Each row is a point. To make a cloud, some directions were put in groups of two or more. Within a group, all points are equally far from the middle, so they leave a hole (a ring in 2 directions, a hollow ball in 3). The other directions are filled evenly. Then the cloud was stretched, turned, moved and blurred a little. Count the holes, and give their numbers of directions, smallest first.

Cloud (20 x 3):
[[ 60  23 -32]
 [ 16  66 -42]
 [ 34  46  45]
 [-32 -79  19]
 [-25  13 -40]
 [ 24  -7 -57]
 [-35  34 -33]
 [ 74  -5 -19]
 [-13 -72  37]
 [ 51  44 -33]
 [-66  46   4]
 [ 58  16  20]
 [-60  10   5]
 [-45 -53   6]
 [ 58  50 -17]
 [-44 -50 -11]
 [ 28  -9 -58]
 [ 60  46 -11]
 [  1  73 -41]
 [  0  62 -43]]
Holes: 1 (2)

Cloud (27 x 4):
[[ 98  10  -5 -28]
 [-53  21 -22  22]
 [-82  10 -75 -33]
 [-55  25  22  40]
 [ -3  19 -64 -25]
 [ 27 -20 -72 -92]
 [-44  45 -18  66]
 [-38  14  34  47]
 [  3  24  40   3]
 [ 71 -34 -26  16]
 [ 33  13   4  72]
 [-19 -31  68  46]
 [ 43  21   3 -22]
 [ -5 -76  -2 -19]
 [-17  14 -15 -57]
 [-63  24  -8 -21]
 [-43   4   6 -80]
 [ -8 -26 -57 -18]
 [ -3  49 -43 -24]
 [101   8  49  -3]
 [-52 -24 -40 -33]
 [ 75   0 -37 -37]
 [-46  60 -25 -33]
 [  4 -41 -15 -47]
 [ 78  -8  28  58]
 [-48  12   2 -49]
 [ 10 -14 -66 -62]]
Holes: 0

Cloud (32 x 4):
[[ -15   23  -10  -24]
 [ -45   39  -51   64]
 [ -54   40  -63  -14]
 [ -58   56  -93   14]
 [   3  -33  103    6]
 [ -11  -46   38  -24]
 [  41  -23   13  -10]
 [ -23   52  -43   25]
 [ -39    2  -24   34]
 [ -81   33  -39   15]
 [-104  -30   50    2]
 [  22  -32   83   25]
 [ -43  -27  -60   69]
 [  -8   53    1   71]
 [ -27   -6  -24   -3]
 [ -41  -51   53   -5]
 [  37   48  -44  -17]
 [  20  -40    0   16]
 [  -7  -17   81    5]
 [ -20   57  -69  -21]
 [ -41    3  -21  -19]
 [ -52    7   49   40]
 [ -45   34  -43  -40]
 [ -33  -43   46    7]
 [ -53   37   53  -35]
 [   1  -28  -19   68]
 [   7   26   20   36]
 [  25   14  -60    3]
 [ -13  -28    9  -52]
 [ -76   29   74   16]
 [ -96   -7   16  -31]
 [ -30   12  -83   22]]
Holes: 0

Cloud (49 x 6):
[[ 38 -42  55   0   5  28]
 [-33  21  33 -35  55  61]
 [-51  -5  69  48  78  41]
 [-15 -36  35 -34  72  16]
 [-68 -10  80  14  53  43]
 [ -8 -41 -30 -26  -7 -48]
 [ 23  -8 -10  -2 -51  55]
 [ 62 -61 -10   2 -38 -14]
 [-37 -71  39 -44  30  22]
 [ -4 -36 -19 -44  25 -37]
 [-43 -21  57  68  70  22]
 [ 40  58 -47  41 -41   2]
 [-13  47 -39 -21  -2  37]
 [ 11 -42  61  98  -6  20]
 [-22  36 -38 -54  -1 -19]
 [  0  87  34 -22  11  56]
 [ 28 -63 -16 -14 -45 -42]
 [ -6 -11  -4 -22  36  60]
 [-42  73   6  49  17 -14]
 [  4 109  32 -18  11  27]
 [ -3  44  17 -31  24  66]
 [ 40  50 -41  37 -67  10]
 [-59  73  37  26  17 -17]
 [ -5 -23  72  53   3 -21]
 [ 24  73  24  78  23  -4]
 [  5 -72  56 -23   0  16]
 [-29 -34  54 -37 -10  41]
 [-28 -33  72 -18   1  43]
 [ 40 -39 -23  71  16  32]
 [ 17 100  38   7  23   1]
 [-39  28 -41 -38 -14  -6]
 [  0 101  38  20  37  -2]
 [-33 -19  71  12  46 -25]
 [ 45 -44 -17  25   9  46]
 [-29  15  40 -53  33 -40]
 [ 24  16 -25  10 -24  64]
 [ 45  32  57  21   0 -10]
 [-46  -7 -24 -19 -38  15]
 [ 33 -64  -7  57 -40  46]
 [ 32  67  53  42 -19  -9]
 [-58 -24  47  75  51  39]
 [ 29  71 -14  77 -56  10]
 [ 57  18  28 -21 -12 -17]
 [ 33 -18  57 106   2  29]
 [ -3   8  10 101  32  69]
 [ 10  91  40  63 -39  16]
 [-69  83  39  24  22   6]
 [ 23  44  49  59  52   3]
 [-71  58  17  53  17  34]]
Holes: 3 (2, 2, 2)

Cloud (75 x 8):
[[ -13  -61    4   39  -25  -65    9   -1]
 [ -17    9   20    1  -11   35  -66   29]
 [  -8   19   20   -1   19   -3   20   17]
 [  19    0   22   48   27   24  -60   18]
 [ -51    3   18    9  -37   43   -4  -42]
 [  14  -42  -48    8  -23  -29  -28   11]
 [ -46   15   -8   61    7   10   30    7]
 [  12  -30   23   28  -44  -21   10   57]
 [ -51   51  -37   12   -1   35  -45   39]
 [  -1  -19  -62   17  -20  -21   -3   12]
 [ -18   29   22   81   12    5  -27   19]
 [ -60  -20   -3   53  -33   51  -20   52]
 [ -13   68   -7   43   17   11   14   -2]
 [  -3   -2  -17   66  -36  -37   30  -21]
 [   1   54  -33   15  -18  -36  -52  -41]
 [   5   32  -41   23  -47  -13   18  -12]
 [  44    2  -12   23  -47   51   11    8]
 [ -62   -5  -32   16   12   -1   15   24]
 [  -2   71   26   23  -14   23   50   26]
 [ -11   45   -5   28  -54  -20    6   16]
 [ -11  -13    5   71  -34    2   40   34]
 [   2   10  -42   66  -39   48   28  -19]
 [ -13  -35    2   15  -44  -53  -13   52]
 [   4   15   -6   22   21    8  -69  -24]
 [  -9  -31   -4   72   -4  -46   13    7]
 [  -5   54   27   45  -28   51    0  -21]
 [ -29  -48    5   13   36  -20  -77  -21]
 [ -14  -38  -32   39   13  -26   44  -16]
 [  15   -2    4   35   29   15  -75   17]
 [  16   10   58   24    5    4  -40   58]
 [  14    4  -43   54  -41   53    3    6]
 [ -45   33   -1    7  -17   51  -16  -23]
 [ -47   32  -21   55  -19   60   -4   43]
 [  27   23   -3   -5  -31   32  -30   18]
 [ -25  -11   14   43  -54  -50  -16    2]
 [  -6  -44   13   40   22    4  -65   45]
 [  -2   22   -5   22  -28  -53   13  -24]
 [  -4  -13    8   51  -60   17   -7  -21]
 [   2   26    7   -3    0   54  -37   29]
 [  -9  -39    9   -9  -31    5  -15  -28]
 [ -16   30    5    6   12  -26   17  -22]
 [ -11   51  -38   -5  -47  -11  -31   11]
 [ -17   34  -16   13   -2   -4 -121   12]
 [  14   -2  -30   20  -43   46   59  -53]
 [ -40    4  -20   54   25  -22   20  -24]
 [ -12   30  -37   50   35  -12    0  -41]
 [ -37   19   -5  -13  -13  -28   14  -21]
 [ -25  -38  -19   28  -30  -37   55  -17]
 [   9   22  -37   69  -46   55   15   10]
 [ -20   13  -23  -12  -44  -13   29    3]
 [ -21   24   -4    0   11  -73  -49   -6]
 [ -31  -49    1   59  -20   51    3    8]
 [ -47   16  -28   25   24    0   15   -6]
 [ -26   31   40   37  -28   11  -53   17]
 [  -7  -50    9   80  -34  -43  -26  -20]
 [  42  -34  -24   45   21   -1  -37   31]
 [ -12   36  -10   75   10    7   18   20]
 [ -32   21  -43   48  -37   38   40   31]
 [ -39   -7    8   35  -67   -4   26   38]
 [  23   43  -44   62  -48  -18   -6   -6]
 [ -53   40   27   29  -28   29  -34   11]
 [   1   -4  -57   49    4   15  -40   -9]
 [  -6   26   54   61    3   56   -4   24]
 [ -72   13  -31    3   13   28    9  -21]
 [ -13   18   49   52    0   -1  -60   15]
 [  33   31   23   34    3   17  -80   15]
 [  43   38   21   42  -12  -66  -14    0]
 [ -18   15   41   13  -14  -22   29    7]
 [  30   43  -23   17  -19    5  -23  -44]
 [  17  -26   25   77   13   -6    1   48]
 [  -4   19   20   40   36  -58  -16  -17]
 [ -51  -43   -2   71  -19  -27  -38   12]
 [ -24   49   21   71    4   68   34  -14]
 [   9  -15  -53   43  -24   32    4  -17]
 [  32   20   24   19   22   60   -8   32]]
Holes: 2 (2, 3)
